Rows are points. Any point is a mix of the corners, with weights that add up to 1. It lies inside the corners' shape when no weight is negative. Say inside or outside, and name the corners with a negative weight.

Corners:
(1): [ 30 -39]
(2): [ 55 -13]
(3): [-56  44]
Points:
[-51  30] -> outside (2)
[-22  32] -> outside (1)
[-45  45] -> outside (1)
[34  7] -> outside (1)

Corners:
(1): [ 10   7 -32 -34  -6  -7   3  -4  20]
(2): [-59  13  14  -9 -17 -10  -8  24  26]
(3): [ -2 -10   2  -6 -15 -12 -19   8 -11]
(4): [ 14   3  11 -32  17  -6 -12  17  28]
(5): [ 13 -14   2 -27  -4 -19   9   5  16]
(6): [ 12   0   6 -37  -9 -18   0 -34   9]
(7): [ -2 -18  -7 -13   4   6 -11   2   5]
(8): [ -5   5   5 -15 -13   6  -1  14   1]
(9): [ 12 -19  -6  32   5  -9  -3   0 -18]
(10): [-25   4  -6 -28  10  10  -9  -9 -60]
Points:
[-15   4  -1 -23  -1  -2  -3   2  -2] -> outside (3)
[-19  -2   3 -11  -9  -7 -10  10   4] -> inside
[-11  -5  -6 -10  -5  -2  -4  -1  -8] -> outside (4)
[-24   2   5 -15  -8  -8  -6   7  13] -> inside
[ 10  -4 -10 -24  -1   0   4 -16 -19] -> outside (2, 3, 4)
[ -5  -8  -9   2 -11 -15  -3 -10 -22] -> outside (4, 7, 8)
[ 6 -7 -4 -8 -2 -7 -4  3  8] -> outside (10)

Corners:
(1): [-14  19 -12  -6 -23 -19  13 -40  14  15  25 -38  -1  27  10 -36   3  -2
   8  17]
(2): [ 10   2 -25  26 -11  29 -12 -24 -29  41 -48  18 -20   0 -37 -36  13  12
 -34   7]
(3): [-13 -10 -18   0  -1   8 -12  12  -8  18   3 -18  14  15 -10  24 -12 -34
  -1 -18]
(4): [ 29  22  -3 -11  -8   1  22  28   1 -10  -5  -1   0  30  16 -25   1  16
  -1  -2]
(5): [ -9 -17  17  18 -11  16 -16  23  30  -2   8   3  -2  31  53  -8   4 -23
  20 -31]
(6): [ -5   9 -13   8  -7  12  -6  -5  -4   2   9  22   6 -14  26  -5  12  -6
 -29  13]
(7): [  4 -21  20  -1   8   4  21   6 -21   7 -21  -1 -39 -15 -46  14  12  11
   7   1]
(8): [ -4 -31 -38  -8   6 -27  23 -28  10 -41  25  32  -3  -1  -4 -16 -20 -15
 -28   5]
(9): [ -2  -1 -21  37 -13   3   7   2   1  38   9 -18 -16  13  60 -46   3  27
  17  -7]
(10): [  3  -8  -6 -11  13   8  31   3  -3   4  -2 -14  -1   4   8   7   4  54
 -12   3]
(11): [ -9  16 -11  22  11  30  13  -4  49   3  11  16  32  -3  28  -8  16 -21
  -7 -28]
(12): [ 12 -11  11  -4  13  -1 -21  14 -11  36  17 -35  -2  19 -26   3   4  28
  15   5]
(13): [-11  -8 -22 -17   6  -8   8 -14  -9   0 -27   4  19 -27 -27 -12   0  25
 -16  10]
(14): [ 29  -6 -18 -28 -16  -5 -13 -30  36   3  41 -11  -8  -5  -5  -7 -11   2
 -14   6]
(15): [-23  -3   0  21   1  -5  10  16  23   0  -4  14  11  -9  24   8 -18  -7
  -7  18]
(16): [ 13  -4   1   4  15 -26   2  23   8  -4 -35  23  -5  12   4  -3   4   0
 -26  -1]
(17): [  1 -31 -11  18  10   0  -1  11 -28 -26 -24   2   1 -22 -22   6 -13   1
 -25  14]
(18): [  4 -26 -11  32 -13 -23   6 -23 -27  -5 -34  27  -5  -1 -14   4  -5 -20
  19   7]
(19): [-16 -33 -26  18  26  12 -10 -31  -3  -4   3  -1 -14 -18 -15  32 -19 -36
  18  29]
(20): [  7  21  45 -10  -7 -26  -9  16   2 -19   5   9  -1 -17  -5  19 -24  16
 -24 -34]
(21): [ 15  26  -6  19 -36 -10 -12 -17  -6  15  -7  -4 -14   7 -17 -13  25  22
   1 -13]
Points:
[ 3 -3  0  8 -3 -1  2 -1  1  9  2  0 -9  5  0 -3  2  5  1 -4] -> outside (13, 17)
[  5   9   7  17 -10  -3   5  17   4  11  -5  -4 -10  17   7 -21   5   6
  -2 -18] -> outside (6, 10, 13, 14, 18, 19)
[ -5 -15  -7   3   1  -6  -1  -4  -2   0   2   4  -3  -2   1   1  -8  -2
  -9   6] -> outside (4, 11, 21)
[ 2  5 -5 12 -6  2 -2 -5  7 11 -3  0 -2  6 11 -9  4  9  0  0] -> outside (3, 7, 8, 17)
